Each row of a before or after table is a point. The points were changed in one or more steps. Then noise was added and the rows were shuffled. The steps act on how far a point lies along the listed directions, d1 being the first. Name the steps. A step turns or swaps two directions, mirrors them in a line or flattens them onto one, adds a multiple of one to another, or multiplies one. Angles are multiples of 10 degrees, from the lower direction toward the higher: turns from -170 to 170, lines from 10 to 170 but not 90. Use the fewest steps. Two steps may share a direction if one is a turn and the other turns, adds or multiplies; they go together, in the order done. Otherwise the lowest direction goes first.
In the rows, zero is written as 128.

Directions:
(1): [114  70]
(2): [186 114]
Before, 11 rows:
[[101 100]
 [124 156]
 [118 119]
 [120 145]
 [ 96   9]
 [114 152]
 [155 139]
 [122 186]
 [129 113]
 [147 162]
 [122 186]]
After (11 x 2):
[[250 102]
 [ 78 156]
 [ 91 128]
 [108 109]
 [141 120]
 [ 82 160]
 [114 153]
 [168 140]
 [116 140]
 [103 144]
 [140 135]]
Steps: swap d1 and d2

Directions:
(1): [136  91  65  87]
(2): [173 143  88 185]
(3): [ 59 116 101 167]
(4): [145  54 156 154]
Before (12 x 4):
[[145 112  94 117]
 [110 130  66  80]
 [156 152 123  55]
 [108 182  30 134]
 [113 109 141 178]
 [172 178 106  82]
 [121 205 138 113]
 [ 75 118 175 134]
 [173  99 102 166]
 [142 139 128  97]
 [ 80 169  79 168]
 [124  82  73  79]]
After (12 x 4):
[[172 135  96  26]
 [125  72  54  65]
 [167 138 167 206]
 [ 61 185 110 203]
 [150 132 119  84]
 [127 204 134 104]
 [103 117 159 196]
 [184 188 122  82]
 [112 123  51  71]
 [144 123 114 126]
 [ 74  89 117 102]
 [ 92 212  81 173]]
Steps: add -1.5 times d2 to d1; multiply d3 by 1.3

Directions:
(1): [106 122  99  94 107  32 153 169]
(2): [ 44 157 112  93 146 153 176  86]
Before, 14 rows:
[[151 115 135 158 137 184 111 102]
 [130 128 111 107 113  88 151 151]
 [135 110 145  97  97  87 138 153]
 [145 143 161 158 163 236  98  77]
 [ 94 125 109 120 110  93 136 141]
 [145 132 159 143 157 198 103 111]
 [114 145 117 120 130 138 163 117]
 [121 113 123 128 138  93 121 128]
 [ 84 154 119 128 132 160 159  58]
 [ 76 138 118 115  96  91 174 145]
 [142 131 141 158 128 186 113 116]
 [ 66 158 111 114 145 193 160  85]
 [116 137 147 153 148 197 139  89]
 [128 116 155 123 146 171 120  94]]
After, 14 rows:
[[101 111 126  88 129  84 147 127]
 [ 38 163  97  94 128 114 192  64]
 [ 72 134 107 103 123  76 181 137]
 [ 89 129  95  79 116  20 157 168]
 [131 107 102 118 111  66 138 154]
 [106 133 131 144 130 175 118 103]
 [ 82 150 147 146 123 204 156  91]
 [163 114 172 131 114 167 111 121]
 [115 122 119  95 127  59 140 171]
 [121 122 110 119 105  77 139 164]
 [  7 166  83  70 139 133 204  93]
 [152 134 140 141 133 178 127 116]
 [100 150 114 114 134 146 169 107]
 [134 116 136 143 148 135 108 110]]
Steps: multiply d1 by -1; multiply d2 by 1.6

Directions:
(1): [115 129 164 152 171  34 166  90 122 108 189]
(2): [111 100 178 189  89 154 179 112 137  60  76]
(3): [140 123 126 182 109  68 104 128  64 187  60]
Before:
[[ 95 114 151 209  76 173 118 116  90 125  36]
 [134 145  97  90 165 112  92 124 130 153 165]
 [123 110 114 134  65 239 131 149 134 122  65]
 [142 129 122 144 121 125 118 135 123 145 117]
 [101 102 181 201  79 112 140  98 108  93  65]
 [116 108 140 160  88 162 170 117 124 109  67]
 [138 162  87  96 118 100  88 162 122 163 143]
 [143 120  88  99 109 176  82 151 133 166  98]]
After (8 x 11):
[[ 94  90 203 228  61 122 162  90 112  63  42]
 [ 86 100 179 242  55 189 146 108  96  85   7]
 [140 118  91 103 105 178  86 149 133 161  94]
 [135 159  93 104 112 103  95 159 123 153 136]
 [137 147  91  85 169 108  85 124 129 159 170]
 [139 124 131 156 115 131 127 133 125 131 108]
 [126 113 110 129  68 237 127 150 133 128  70]
 [114 105 147 169  84 167 177 114 126 101  60]]
Steps: add 1 times d3 to d2
